Every row gives one point. The window is the flat piece filled in between its corners: a triangle in 3 columns, a solid with four corners in 4, and so on. A path goes straight from each point to the next, and from the last back to the first. After which points does the path pass through the window?
In the rows, 128 means zero.

Window (4 x 4):
[[168 163 119 150]
 [154  47 148 157]
 [126  96  74 123]
 [ 91 142 177  88]]
Path:
(1): [172  61 121  83]
(2): [150 108 112 185]
(3): [135  81 133 178]
(4): [182  64 151 112]
(5): [131 160 132  41]
(6): [ 80 112 194 140]
(7): [ 84 132 157 126]
(8): [140 180 159  62]
(9): [159 111 117  96]
(10): [108 106  95 128]
(11): [128 148 138 166]
(12): [209  74 145 130]
Through the window after points: 3, 5, 9

Window, 8 rows:
[[137 117  95 113 110 182 104  64]
 [107 205 153 176 158 106 148  58]
 [ 73  56 217 101  38 155 118  80]
 [178 149  91 195 119 117 167  78]
 [152 152 183 101  65 178 149 127]
 [ 91 109 137 108 184  76 169  70]
 [202 177 110 119 161 118  81 129]
 [103 102 101 155 118 111 167 174]]
Path:
(1): [109 180  94  89 109  64 114  98]
(2): [154 157 123 118  91 135 148 107]
(3): [150 130 158 161 171 190 125 138]
(4): [145  95 182 104  91 204 141 150]
(5): [114 161 152 124  78  94 132  60]
(6): [145 152  87  80  26 143 158  93]
(7): [131 106 224 188 154 151 133 112]
(8): [150 134 166 147 111 156 125 102]
(9): [100 126 137 111  73 139 124  96]
(10): [115 122 136  96 120  80 147  67]
(11): [131 130 180 177 150 170 133 170]
(12): [171  97 158 180 159 166 135  96]
Through the window after points: 4, 6

Window:
[[131 106 120 107  99 137 144 122 118]
 [158 135 126 162 138 152 123 120 128]
 [ 86 130 249 231 136 168 160  74 196]
 [ 99 159 111 104 191 109 122 106 127]
 [100 143  78 165 122 119 112 147 121]
 [137 175 111 112 131 102 133 125 158]
 [118 160 123 114 125 145 104 161 120]
 [133 140 134 122 141  82  98 133 121]
 [131 107 112 134 144 131 161 179 124]]
Path:
(1): [146 131 111 124 158 123 118 117 205]
(2): [103 150 130 141 144 128 136 164  75]
(3): [139 167 138 146 123 131 167 116  98]
(4): [107  63 129 136 142 141 125 169 175]
(5): [115 134 160 141 150 130 106  99 183]
(6): [111 167 114 155 122 102 142 134  76]
(7): [120 184 113 141 113 113 136 140  93]
(8): [102  92 113 184 147 147 105 126 175]
(9): [122 127 135 167 145 147  99 134 215]
(10): [115 148 134 128 133 134 154 119  85]
(11): [109 184  92 126 130 114 133 145  88]
(12): [151 121 104 101 133 121 108 145 162]
(13): [121  92 134 139 133 147  73 126 161]
(14): [118 153 147 136 136 110 154 115 123]
(15): [116 143 153 152 129 128 140 116 126]
(16): [145 104 129 147 107 158 141 152 193]
Through the window after points: 3, 7, 13

Window, 12 rows:
[[125 101 107 111 135 117  59 169  93 166 152 177]
 [174 138 218 111 100 212 141  79 100 149 110 156]
 [112 135  57 183 196 116 113 140 133 114 172 152]
 [144 112  61 147 137  85 137 133  75  74 159 136]
 [100  79 113 127 195 110  77 131  83 162  81 144]
 [144 128 237 130  93 148 179 119 127 169 131 114]
 [124 124 119 115  61 182 199 121 133 135 119 143]
 [153  93  72 115 172 133 132 146 153  83 172  96]
 [136 125 249 117  76 166 144 106 162 108  88 170]
 [107 155  57 113  81 108  72  89 103 153 130 103]
 [132 139  67  88 183  85 148 120 128 117 162 158]
 [ 66 126 170 102 185 151  99 152  76 118 138 137]]
Path:
(1): [136 184 118 127 125 130  69 219 134 118 125 150]
(2): [162 161 110 100 140  96 111 165  92 108  73 175]
(3): [ 92 111 117 121 131 149 103 103 119 134 152 129]
(4): [106  68 134 158 132 112 159  94 116 147 185 174]
(5): [136 191  79 132 162 144  86 158 122 106 111 107]
(6): [141 159 127 119 105 139 125 190 105 150  74 143]
(7): [115 106  86 121 148 120 109 103 111 121 163 150]
(8): [ 82  87 149 132 115 125 123 107 120 145 149 136]
(9): [188 178 140  92 162 165 148 160 104 117  79 143]
(10): [137 179 117 138 217 130 136 164 105 103 115 117]
(11): [115  87 108 126 124 121 114 115 111 128 155 150]
(12): [ 89  84 117 108 176 156 127  75  62 129 145 178]
(13): [132 139 106 126 128 122  90 174 121 125 134 136]
(14): [127 170  98 127 136 140 130 178 125 144 143 131]
(15): [139  71 133 117  98 134  92  16  87 114 126 135]
(16): [108  94 132 134 149 125 135  87  96 146 122 146]
Through the window after points: 4, 8, 10, 14

Window:
[[137 106  58 122 123 170 153 137 109  71 133  95 141 119]
 [113 155 116  51  97 234 186 224 116 249 117 143  93 149]
 [109 122 137 106 150 127 153 149 103 178 133  56 136 150]
 [130 151 145 128 165 139  98  94 124 123 124 149 137 114]
 [ 98 107 139 176 116 175  86 156 118 109 167 108 100 156]
 [114 143 131  94 102 132 128 132  78 173 142 163 116  90]
 [141 138 145 114 150 112 112 175 131 119 122 164 128 183]
 [ 64 124 131 142  85 180 147 166 125 156 131  83 186  93]
 [158 119 121 147  71 143  95  78  50 154 114 159 143 176]
 [ 86  75 159  78 141 164 143 141 150 108 130 178 139 167]
 [127 158 169 122  85 131 117 100 107 125 118 125 118 120]
 [126 147 130 143 116 127 157  96 101 129 146 164 142 164]
 [175  92  75 133  90 179 160 144 137 142 140 129 117  95]
 [142 121 150 140 107 168 160 133  59 147 119 128 144 117]]
Path:
(1): [117 129 127 152 119 136 145 130  95 158 114 130 119 119]
(2): [149 130 157  67 122 183 118 132  88 125 157 135 163 137]
(3): [166 122 165 111 113 154 124 136 111 101 172 147 159 126]
(4): [ 76 122  66 140 111 158 143 135 120 159  95  99  95 135]
(5): [101  95 113 126 122 168 128 154 113 156  84 136 124 127]
(6): [120 185 180  90 125 136 137 132 108 129 196 134 151 164]
(7): [158 146 157 102 124 148  97 111 117 146 167 151 145 132]
(8): [ 97 127 124 119 110 144 151 169 102 146 105 137 108 140]
(9): [105 115 117 132 100 170 158 144 108 161 121 137 132 122]
(10): [119 145 131  98 101 176 137 152 104 164 141 114 138 127]
(11): [158 151 141 113 111 169 132 149  68 121 187 118 151 128]
(12): [ 90 115 135 130 121 134 133 120 150 176  80 171 108 154]
Through the window after points: 1, 7

Window:
[[143 152 112  88 129 100 120 104 111  82 128 122 134  94]
 [179 103 190 133 109 142 114 102 116  84  96 215  77 109]
 [155 130  77 116  68 149 181 134  99  75 105 123 121 107]
 [132 167 139 111  80 124 132 165 113 103 161 142  75 112]
 [117 159  95 165 158 108  32 195 191 105 125  97 154  88]
 [183 121  96  83 138 113 150 137 129 188 111  70 159 136]
 [116 155 110 194 163 136 140 195  70  87 123  78 115 153]
 [160 159 130 179 106 163 112 108 146  84 124 109 133 109]
 [ 72 181  81 138 102 110 134 133 148  77  99 132  88 135]
 [ 85 127 109 126  53 155 160 135  47 117 151  94 133 116]
 [154 186 120 112 153 131 108 185  93 191 118 133 155 119]
 [137 144 119 130 123 111 152 138 169  98  97  71 249 144]
 [129 127 141 166 151 183 164 143 123  87 132 144 103 106]
 [159 141 128 175 154 100 141 134 124 125 139 208 114 139]]
Path:
(1): [148 149 120 158 130 108 125 164 122 116 143 125 137  69]
(2): [148 132 130 130 136 139 117 136 130 116 112 139 142 166]
(3): [120 173 114 101 121 151  95 134 129 128 177 138 110 165]
(4): [143 151 114 147 125 118 117 176 127 112 107 117 136  88]
(5): [109 167 114 155  87 115 132 147 103  98 102 113 104  70]
(6): [176 131 123 160 162 156 132 139 133 101 150 139 142 180]
(7): [129 130 107 113 113 134 104 147 130 100 131 124 132 134]
(8): [174 188 137 150 132 103 186 102 125 142  92 113 156  57]
(9): [153 149 106 157 130 110 153 157 118 108 107 108 108  87]
(10): [132 138 114 124 118 159 119 121 125 108 126 137 165 160]
(11): [164 126 126 106 124 168  75 101 110  78 145 176 127 156]
(12): [131 151 135 150 105 118 170 168 116 113 115 117  96  93]
Through the window after points: 3, 5, 11

Window, 14 rows:
[[174  51 158 121 107 137 134 148 173 131 142  33  72 114]
 [175  64 163 155 139 120 166 124 127 128 144 177 124 111]
 [132 239 176 160 133 138  78 100 159 135 134 116  51 134]
 [145 160 110 163 184  95  85  66   7 179 131  41 176 119]
 [113 100 164 117 188 115 143  19  96 138 112 119 176  90]
 [130 120 160  96  65 129 124  94  73 130 144 155 173 118]
 [120 117 207 194 147 149 105 101 150  52  76  61 185 214]
 [132  89 167  66 142 172 146 167 151 157 172 124  83 122]
 [146 152 132 164 126 203 142  60 102 208 147 121 116 137]
 [114 138 116 192 145  69 135  89 112 137  64 145 139 184]
 [194 110 136 137 170  87 134 121 164 144  97  64 163 143]
 [116  98 101 170 103  96  85 187 116 151 120  85 203 104]
 [ 84 177 188 136 126  86 143 159  62  89  48 118 201  89]
 [ 83  95 181 161 102 140 226 118 148  83 167 144 205 166]]
Path:
(1): [115 100 219 148 116  68 118 109 154 159 106  83 155 149]
(2): [101 149 223 185 128 109 133 118  95 161 146  96 161 151]
(3): [142 137  99 130 138 137 137  94 131 105 125 117 136 127]
(4): [ 98 111  65 129  76 162 110 101 128  93 128 126 140  85]
(5): [145 125 225 158 180  98 153 128  91 173 127 117 149 166]
(6): [169 117 166 123 153  90 110 116 128 174 119  79 163 148]
(7): [144 122  84 177 162 149 174 113 137  69 103  89 127 102]
(8): [127 124  69 133 132 131 152  78  95 115 100 109  98  92]
(9): [141 132 220 128  89 127 103 124 121 151 154 128 169 155]
(10): [125 138 185 142 134  91 140 128 112 149 133 118 147 122]
(11): [129 104  94 136 137 161 144  84  97 128  95 127 141 125]
(12): [133 124  91 162 161 123 152 109  96  92 105 145 157 138]
Through the window after points: 2, 6, 8

Window, 14 rows:
[[204 125 200 131 236 154 190 171 168 157 120 138 163  97]
 [101 157 185 114 116 115 172 158  45 149 116  94 183 155]
 [106 221 198 109 118 104 140 143 118  90 147  55 122 125]
 [108  87  43 122 117 144 122  82 122 141 113 201 109 166]
 [139 108 177  86  61 101 112 106 141  96 137  99 102  93]
 [166 168 109 118  82 115 213 175 119 180 178  90 138  61]
 [ 73 106 124 145 109 126 143 160 119 181 146 156 178  77]
 [142 121 118 118 136  90 167 126 175 203 245 111 121 128]
 [ 87 118 158 206  79  95 189 232 137 100 120 179 174 134]
 [180 175 106  77 127 112 122 112 138 141 130 114 177 143]
 [171 146 161 102  78 147 134 179 153 171 138 109  87 157]
 [115 129  98 123 182 118 130 155  79 132 134  70 198 144]
 [161 134 123 125 106 138  93  65  85 113 205 121 148  37]
 [110 179 139 225 107  98 163 132 103 147 102  56 154 138]]
Path:
(1): [113 185 154 106 163  56  96 187 118 188 172 112  46 140]
(2): [177 149  74 167 120  59 158 167  70 168 101 139  83 118]
(3): [123 143 188  80 132 169 137 101 162 134 176  84 185 123]
(4): [112 137 154 123 109 185 154 122 136 146 123 133 190 133]
(5): [142 134 103 122 129  76 129 152 117 150 148 123 106 119]
(6): [137 148 133 152 112 100 111 187  91 142 129 153 133  78]
(7): [111 110 151 144  85 143 214 120 166 114 177 110 179 150]
(8): [ 79 147 157 169 134 168 183 119 133 111 128 102 186 114]
(9): [207 136 120 132 101  54 108 178 102 177 145 130 100 125]
(10): [165 130 165 106 111 105 135 174  89 197 115 151 109  87]
(11): [ 93 175 143 139 137 138 181 104 131  65 177  41 211 157]
(12): [140 103 111 144  49 173 174 101 124 114 124 110 214 112]
Through the window after points: 4, 6, 8, 10

Window, 14 rows:
[[162 159 160 109  86 142 109 161  98  99 143 109 117  91]
 [113 176  97 163 194 185 141 145 187 112 175 159 141 123]
 [119  97 164 147 149  54  90 156 187 175 114 128 145  90]
 [166 141 189  96 107 181 145 156 105 134 133 118 126 164]
 [171 144 131 142 137 118 129 118 105 135 120 139 120 139]
 [ 89 140 158 102 134  57 128 120 178 144  94 116 118 118]
 [172 155 181 102  92 126 165 127 120 127 180 149 135 131]
 [138 120 122 149 154  73 134 138 249 164  85 122 109  79]
 [177 148 176  86  80 141  80 110 138 105 161 120 107 172]
 [114  78 136 127 127  92 125 120 205  99  88 171 143 122]
 [169  99 151  72 143 125 123 111 130 110 139 107 154 111]
 [164 142 149 144 112 120 134 140 145  95 141  86 159 154]
 [ 99 149  62 131 122 195 159 123 161 174 172 157 170 116]
 [110  75 145 145 138  60 128 141 187 140 126 104  78 106]]
Path:
(1): [166 139 136  77 120 100 162 192 190 186 152  92 151 134]
(2): [127 120 122  85 116  66 126 176 159 119 157 134 121 111]
(3): [140 122 159 154 156 146 145  86 155 145  99 113 146 117]
(4): [129 132 165 133 134 135 134 113 160 143 136 120 139 129]
(5): [151 125 129 110 131 122 127 147 163 132 131 134 128 131]
(6): [136 123 114 130 148 101 138 178 141 111 123 125 150 154]
(7): [148 145 180 137  95 141 121  75 187 126 149 105 132 102]
(8): [132 127 144 148 127 136 124 106 134 112 129 145 116 120]
Through the window after points: 6, 8

Window (14 x 14):
[[128 127 144 119 142  93 135 121 151  97 109 136 154  80]
 [110 134 132 134 147 103 125 142 131 101 171 106 103 140]
 [ 57 145 153   7 122  67 157 118 127 131 122 133 162 160]
 [104 130 132 119  86 136  96 127 119  79 177 122 168 148]
 [ 97 148 130 157 143 124 135 127 142 109 126 159 164 122]
 [115 118  92 123 144 121  95 121 171 137 121 122 144 122]
 [115 118 162 147 211 106  96 107  48 212 148 132 100 128]
 [ 97  97  94  84 186 156 127 193 134 135 128 167 133 120]
 [136 112  59 143 104 139  92 167 113  92 125  97 139 166]
 [165 123 129  96 145 111 141 100 156 123 128 135  96 152]
 [156 167  99 110 150 115 113 136 106 138 146 127  70 119]
 [127 141 129 107 147  58 130 144 127 114 157 184 178 117]
 [142  76 116 155  88 132 159  86 118 182 186 106 130 147]
 [142 161 139 114 122 152 103 194 163 122 127 107 126 151]]
Path:
(1): [123 130 120 131 131 122  97 147 116 122 127 146 102 134]
(2): [ 90 114 119 141  62 115 135 153 117 135  90 173 123 164]
(3): [131 142 133 107 171 117 124 133 135 110 159 113 146 117]
(4): [132 146 109  98 143 159 168 100  87 115 146 113 204 122]
(5): [103 109 121 116 156 102  90 187 160 144 131 161  73 137]
(6): [114 156 154 121 106 112 106 152 125 131 142 175 101 130]
(7): [124 108  89  95 179  97 144 121 126 127 153 110 173 147]
(8): [130 127 100 120 141 106 138 134 128 115 168  93 147 145]
Through the window after points: 4, 8

Window (14 x 14):
[[ 80 106  94 184 113 134 100 172 148  84 190 113  98 145]
 [171 132  92 166 142 158  82 129  64 136  95 165 164 132]
 [113 148  54 118 114 128 141 186 164 167 200 134  96 173]
 [116 105  86 200 150 112 136 141 218 156 100 210 142 144]
 [190 145 142 113 127 179 104 116 140 126 173 112 127 131]
 [109 137  32 152  91 137 166  44 106 166 162 104 110  28]
 [114 123  94 147 109 102 110 122  90 173 178 208 103  55]
 [ 85  76 169  98 137  98 191 148 129 119 104 112 167  99]
 [119 128 125 174 172  85 144 101 109 130 136 208 175 129]
 [131 184 114 133  35 123  68 170  78  61  98  88 165 120]
 [111 145 159 118 150 132  76 160 159 225 169 128 142 137]
 [151 170 208 211 197 230 149 118  77  93 119 129  85 144]
 [ 97 123 170 112 137 215 192 122 149 131 132 110 187 116]
 [ 85  84 202  96  65  89 156 145  91 178 117 128 191 156]]
Path:
(1): [125 109 158 157 122 142 158 211 108 184 173 126 167 136]
(2): [158  89  67 241 116 117 190 130 115 122 160 128 152  65]
(3): [ 81 156 178  54 100 159  81 152 136 152 108 135 143 179]
(4): [116 125 131 127 128 115 123 114 120 147 111 169 129 150]
(5): [162 135 112 181 134 154 147 145 110 152 157 143 207  71]
(6): [165  94 118 179 135 120 124 175 113 160 163 107 227  57]
(7): [ 77 135 106 100  99 123 129 120 134 132 126 158  93 175]
(8): [100 129 152 108 116 115 102 113 137 174 132 135 146 132]
Through the window after points: 8

Window, 14 rows:
[[217 210  81  86  84 148 113  24 142 145 170  98 176 117]
 [ 78 142 135 169 202 128  79 131 119 161 198 138  80 146]
 [180  51  71  81 164  91 115 104 109 181 107 149  97  60]
 [173  72 124  87  89 118  86 140 109 213 116 191  81 112]
 [120 112 143 198 170 112 140 182  80 101 191 116 110 189]
 [143 142 146 156 191 152  88 169 167 126 129 103 106 157]
 [139 190  98  79  98  57  71  44 182 127 123 106 194 132]
 [ 97  63  51  31 138 122 147 160 172 160 120 214 110  71]
 [141 230  65 160 102 111 132  70 139 135 100 112 140 123]
 [108  78 135 153 167 150  87 112 119  95 145 142  42 188]
 [ 87  99 176 178 181 166 106 113 110 128 131 149 142 146]
 [164 228 141  97 119  75 169  29 194 137 134 117 145 121]
 [126  89 126  94 116 125 104 161  97 122 139 145  69  41]
 [105 141 164 133 223 148  90 165  47 109 137 149  82 191]]
Path:
(1): [159 135  94 160 145  96  95 106 141 113 157 161 127  95]
(2): [178 183  87 123 174  79  97 115 134  92 116 164 138 118]
(3): [ 87 129 152 165 106 155 149 112 128 171 167  75 101 165]
(4): [ 71  63 162 121 130 156  98 120 109 197 169  93  85 104]
(5): [212 244  83 147 180  79 128  87 172  60  87 195 166 168]
(6): [156 140 114 112 145 116  92 101 131 118 151 152 102  99]
(7): [117  88 111  97 104 146 139 131 134 154  93 100 133 172]
(8): [ 90  85 101  94 183 162 143 127 108 169 122  84 102 151]
(9): [167 177 169 160 132  84  51 117 115 100 159 211 101 137]
(10): [167 139 135 168 171 134  88 126 125 126 131 206 126 112]
(11): [116  98 133 113 131 128 101 121 116 173 137 137 101 135]
(12): [101  80 150  58 145 157 117  87 138 183  61  60 100 141]
(13): [139 137 102 122 141 104 116 123 123 135 161 180 111 114]
(14): [168 113 129 152 150 109 106 121  97  91 143 170 104 127]
(15): [ 98 124 136 130 156 143 102 140 138 190 147 120 109 148]
(16): [ 77 159 170  45 136 154 144 127 135 178 119 108  90 173]
Through the window after points: 2, 4, 8, 10, 14

Window, 14 rows:
[[156 140 132  94 149 114 175 157 128 192 113 162 119 103]
 [115 143  91 129  39 117 181 179 151  58  94 111 128 178]
 [ 57 143  94 147  98  64 112 149 177  82  96 116 105 181]
 [149 104 139 124 160 135 224 107 129 176 190 231 150 143]
 [158 114 109 157  58  92 105 163 198 113 140  90 129 187]
 [108 138 125  63  93 121 104 177 198  59 155 124 145 154]
 [175 195 193 164 195 142 184 131 109 158 153 200 139 122]
 [140 110 119 149 186 131 168 181  71 146 127 173 178 164]
 [139 141  48 127  57 115  83 151 168  67 106 164 119 163]
 [130 110 207  72 153 219 126  94 136 146 130 161  86 153]
 [156 122 176  45 149 157 129  41  99 109 169 115 109 126]
 [ 95 128  94 127  91 149 121 117 191  83  83 100 183 132]
 [161 184  99 127 211 148 203 143 134 177 134 162 141 193]
 [159 115 100 150 148  84 144 170 210  47  63 120 104 165]]
Path:
(1): [142 159 119  70 135  89 121 130 142 129  69 131 168 183]
(2): [124 123 101 173 122 145 169 163 168 111 162 162  83 125]
(3): [116 129 113 124 129 124 143 159 161  99 132 120 111 145]
(4): [200 161 122 118  92 101 169 131 131 114  93 191 165 226]
(5): [165 169 132  63  83  64 136 138 140 105 144 185 222 198]
(6): [120  95 123 180 179 212 180 157 139 124 111 114  65 109]
(7): [123 144 110 140 125 157 143 122 157 123 135 119 109 122]
(8): [136  98 155  70 117 120 119 121 171  70  75 140 180 188]
(9): [148 127 127 134 103 108 138 121 172 109  90 151 127 180]
(10): [132 127  74 139 178 136 170 246 133 106 202  88 146 128]
(11): [128 118 118 129 157 162 153 156 167  86 209 138  64 101]
(12): [139 128 146 105 115 128 138 130 125 138  89 151 167 190]
Through the window after points: 1, 7, 9, 11

Window, 14 rows:
[[106  87 139  87 146 132 170 131 107 178 114 162 125 110]
 [147 151 148 142 118 138 140 144 105 170 194 107 104 108]
 [134  85  81 131 128 110 125 178 134 127 117 109 104 140]
 [136 122 127 126 137 128 103 117 114 130 159 208 136 140]
 [159 152 148 100 154 149 168 145 165 118 163 172 121 179]
 [192  57 145  88 105 203  93 200 163 188   7  83 112 109]
 [ 90 158 171 118 142 113 133 137 117 122 132 131 168 121]
 [178 133 148 121 155 100 144 127  84 119 122 151 139 147]
 [123 184 130 108 115 114 117 111 108 140 114 102  96 166]
 [113 178 154 147 164 133 135 167  96 146 140 154  88 130]
 [160 188  79 179 143 117 139  95 125 130  97 139 154 145]
 [178 176  53 165 154 207 116 131  57 125 157 107 151 165]
 [223 119  66 126 183 165  67 196 180 204 111  60 115 219]
 [115 125 139 121 171 132 128 103 109 117 152 119  91  83]]
Path:
(1): [170 185 137  66 116 109 129 163 116 136 135 171 136 110]
(2): [121 117 125 156 158 155 133 107 116 151 118 118 115 155]
(3): [127 129 166 184 114 137 164 143 105 124 107 124 146 209]
(4): [155 172  86  84 175 121  93 129 138 160 145 127 130  69]
(5): [164 134  93  89 156 143 120 151  98 159 129 143 119 105]
(6): [151 106 144 176 131 139 119 135 173 127 113  76 142 218]
(7): [155  92 139 132 110 176 120 157 118 149  92 122 114 148]
(8): [168 154 124  87 171 138 102 178 151 178  85 112 117  94]
(9): [182 173  77  74 137 128 111 178 137 125 120 108 119 102]
(10): [121  92 176 142 135 143 132 129 134 172  92 134 113 158]
(11): [133 100 126 146 133 151 138 123 112 141 123 130 105 176]
(12): [159 163 129 113 155 145 118 139 121 143 142 153 139 134]
(13): [157 138 141  68 134 124 152 178 129 169 125 135 139 119]
(14): [111 115 114 202 137 146  91 113 110 105 125 105 109 148]
(15): [114  95 166 155 113 125 146 111 138 146 141 118 114 165]
(16): [151 141 115 106 147 135 120 150 119 137 116 125 133 129]
Through the window after points: 3, 7, 13

Window (14 x 14):
[[102 152 191 149 142  89  94 118 133  95  95 143 131 143]
 [177 112  75 139  91 147  83 118 165 118 226  71 171 106]
 [198  43 125  86 136 190  91 136 117 179  68 119 142 166]
 [166  92 107 156 140  72 158  84 177 157 124 153 119 135]
 [146 123 103 153 178 199 128  77 161 119 102 204 113 201]
 [133 164  94  43 173 127  49 126 193 142 167 103 194 142]
 [191 160 203  92 144 217 112 147 182 149 180  80 137 109]
 [146  80  91  47 182 115 138 151 103 122 197  94 142 214]
 [104  95  87 142 110 194 175 126 159 147  95  69 104  74]
 [ 59  83 172 108 103 113 119  75 121 145  63 156  52  80]
 [117 165 166  24  87 138 133 153 128 116 107 129 108 152]
 [197 105  88 116 206  83 113 121 101 117 136 161 126 120]
 [137 129 195 135  90 236 176  46  87 155  79 124 142 156]
 [ 91 115 133 110 125 167 154 178  73 207 119 165 121 145]]
Path:
(1): [113  63 134  66 137 157 155 182 133 107 142 128 154 133]
(2): [127  94 122 118 139 177 102 107 152 104 126 132 191 118]
(3): [200 135 113 128 156  83 139 136 111 205 147 101  38 148]
(4): [146 112 156 120 128 159 132  76 104 157 124 123  99 157]
(5): [118 140 118 119 102 142 153 157 199  85  78 155 230  76]
(6): [105 109 157  62 114 175 113 165 164 103 154 180 205 129]
(7): [171 133 108  81 149 113 137 104  92 163 101  71  46 189]
(8): [136 135 108  99 102 167 134  64  94 161 117  97  97 160]
(9): [154 100 118 106 172 146 118 171 156 142 152 165 162 128]
(10): [104  85 164  96 134 165 124 117 142 122 110 146 140 120]
(11): [155 132 111 105 131 124 130 119 117 159 135  89 114 143]
(12): [204 166  97 149 142 144  73  42 146 200 134 110 103 136]
Through the window after points: 4, 6

Window (14 x 14):
[[160 152 161 166 165 109  73 137 175 138 156  87 155  96]
 [108  80 247  40 167 104 134  79 117 143 116 150 174 173]
 [ 99 107  99 110 147 202  32 109 103 233  84 106 101 180]
 [129  92  46  88 122  94 157 216 164 151 104 161 143  67]
 [110 110  64  47 132  74 142  99 167 124  89 138 153 162]
 [ 56 142 169 162 166 108 113 161 134  27 159 151 164  52]
 [ 95 191 131  89 172 133 104 197 117 180 131  53 131 181]
 [107  98  33 142 182 136 133 118  89 131 189 191 116 129]
 [181  55  70  14  84 113 120 157 105 100 155 145 126 149]
 [ 98 113  71  83 153 200 102  96 117 105 158 204 177 191]
 [133 180  99 102 189 122 200 144  30 119 133  46 208 200]
 [170 157 152 163 111 111 153 145 118  95  89 160  69 149]
 [112  38 155 142 106 109 155  63 159 206 171 117 164 169]
 [129 134 174 160 147 152 177  40 185 160 107 112  77 122]]
Path:
(1): [ 82 137 124 100 132 127 127  85 118 167 127 161 117 117]
(2): [138 108 117 133 188 130 126 168 139 137 131 102 158 167]
(3): [141 124 106 109 165 142 159 178 151  98  98 100 134 170]
(4): [105 110 138  94 101 111  82  81 111 185 138 162 147 113]
(5): [ 94 137 126  78  59 116 143 138  71 181 145 181 125 113]
(6): [144  66 129 144 216 127 117  95 218 109 110  65 171 181]
(7): [124  70 129 135 174 131 140 119 148 124 106  76 166 194]
(8): [134 134 102  72  95 139  84 122 104 179 144 170  94 113]
(9): [119 136 108  82 121 123 107 130 106 148 117 129 133 138]
(10): [136  88 138 188 219 140 164 157 161 161 118  75 118 170]
(11): [111  88 137  92 168 115 120 150 125 143 107 119 134 157]
(12): [125 160 120  62 114 105 171  90 137 137 146 153 191 130]
(13): [121 154 119  80 118 112 104 131  71 187 123 176 127 137]
(14): [130  86 111 141 160 141 154 102 166 106 128 104 143 150]
(15): [117  78 148 149 148 100 137 153 138 107  83 108 122 145]
(16): [142 164  92  65 130 153 108  58 133 178 162 175 145 135]
Through the window after points: 7, 11
